Each row is a point. Each copy is the shape, with its points in the same order, stretched, turned, moved and blurred by noise. Is it also mirrored, or only turned?

Shape, 8 rows:
[[  4  -2  33]
 [ 31  -7  -2]
 [ 11  14  11]
 [  0  11  19]
 [  8 -19 -79]
 [ -6 -12   5]
 [ 12   3   5]
 [ -2   6  -9]]
Copy 1, 8 rows:
[[ -1  17  38]
 [ 22   3  14]
 [  6  21  16]
 [ -4  18  24]
 [  3 -57 -40]
 [-11 -10  21]
 [  5  10  16]
 [ -7   1   0]]
Copy 1 is: only turned
Copy 2:
[[  8   7  52]
 [ 25 -19   4]
 [ 29   8  23]
 [ 22  14  33]
 [  9 -14 -95]
 [ -2   9  14]
 [ 20   3  11]
 [ 14  12  -2]]
Copy 2 is: only turned

Shape:
[[-17  -2  -6   6]
 [  6 -19 -28  13]
 [-11  15 -27 -38]
 [-11  19  19   6]
 [ 76   2  -3  11]
 [ 41 -13  51 -26]
 [-17 -12 -31 -38]
 [ -4  -2  -7 -14]
 [-17   3 -28   9]
 [-17  -9  11  11]]
Copy 1 (10 x 4):
[[ -7   9  -4   2]
 [  1  -3  26  17]
 [ 33 -20  -8 -27]
 [  0  29   3 -14]
 [ 19  35  95   1]
 [-19   8  59 -44]
 [ 17 -38 -15 -25]
 [  6   1   3  -8]
 [ 16  -1  -8   9]
 [-11   8   3  -3]]
Copy 1 is: only turned
Copy 2, 10 rows:
[[-27  -4  -9   4]
 [-10 -31  25  19]
 [-59  21  31  14]
 [-14  18 -31   2]
 [ 50  -1  45  36]
 [ 29  18  10 -44]
 [-58  -2  42  -7]
 [-24   2  14  -2]
 [-36 -10   4  26]
 [-12  -9 -21 -13]]
Copy 2 is: mirrored
Copy 3:
[[-18  19  -7   5]
 [-31  23  -7 -28]
 [-39 -24 -28  13]
 [ 10  11 -16  13]
 [ 29  -9 -39 -67]
 [ 43 -40   6 -31]
 [-54 -22  -6   5]
 [-21  -5  -9  -3]
 [-33  24 -16   4]
 [ -7  20   6   0]]
Copy 3 is: mirrored
Copy 4:
[[  1  -4   0 -14]
 [  6 -35 -12  12]
 [-18   0 -24 -42]
 [  0  33   8  -7]
 [ -3  23 -50  83]
 [-64  43 -15  62]
 [-26 -28 -15 -42]
 [-18  -2  -9 -10]
 [ 18 -14  -3 -26]
 [ -7  -7  17  -7]]
Copy 4 is: mirrored

Shape, 10 rows:
[[-12 -55 -35 -38 -43   8]
 [ 11 -40  27   4 -16   5]
 [-21   2   0 -11   1  -4]
 [ 52 -35  13  10   3  24]
 [-19  53  16 -35  16 -17]
 [-17   0 -20   9  31 -19]
 [ -8  63 -11 -32  33  -7]
 [ 58 -32 -21  34 -64 -37]
 [ 12  33  -9  11  36 -16]
 [-34  44  -7   9  24  31]]
Copy 1 (10 x 6):
[[ 17 -69 -15 -20  -9   8]
 [-18   7 -35  14  15  -9]
 [-17  12 -10 -22  -9 -11]
 [-10  22 -35  18  23  31]
 [ -3  51 -27 -43 -49 -32]
 [  1  44  37 -26   1  -5]
 [ -6  59  -5 -63 -51   7]
 [-11 -44 -20  78 -33  15]
 [ -5  69  16 -21 -22  17]
 [-58  53   6 -66 -20   5]]
Copy 1 is: mirrored
Copy 2 (10 x 6):
[[ 25 -46   2  26  31  58]
 [ -2   2  39 -11  -7  42]
 [ -1 -20  30  20  -7 -11]
 [ 16  19  23 -49  11  32]
 [  7 -44  49   9 -35 -63]
 [  8   7  43  34  15 -36]
 [ 18 -35  29   3 -11 -81]
 [ 76  41 -10  10 -29  60]
 [ 22  15  37   0  -2 -57]
 [-31  -7 -11   2   5 -55]]
Copy 2 is: only turned
Copy 3 (10 x 6):
[[-35 -27 -45 -39   4 -37]
 [-31 -19   5  -1  24 -17]
 [ -4  11   2 -12   7 -13]
 [-26 -45   0  10  12  12]
 [ 25  28  35  -5 -28  -6]
 [ -2  29  13 -14  17  17]
 [ 31  31  26  -5 -36  13]
 [-95 -19  -7 -17  -7   6]
 [  5  25  30   2  -6  32]
 [ 30  39  -2  28  -1  10]]
Copy 3 is: mirrored
Copy 4:
[[ 94 -32  -8   8 -17 -17]
 [ 16  29 -22  13 -40  -8]
 [  9 -16  19 -21 -11   3]
 [ 10   2 -56  39 -22  25]
 [-16 -24  63 -52 -21  44]
 [-16 -24  -1 -44  38   3]
 [-24 -56  56 -46  -1  52]
 [ 47  56 -10  58  28  46]
 [-43 -21   4 -23  31  42]
 [-38 -62  37 -30   0  -6]]
Copy 4 is: mirrored
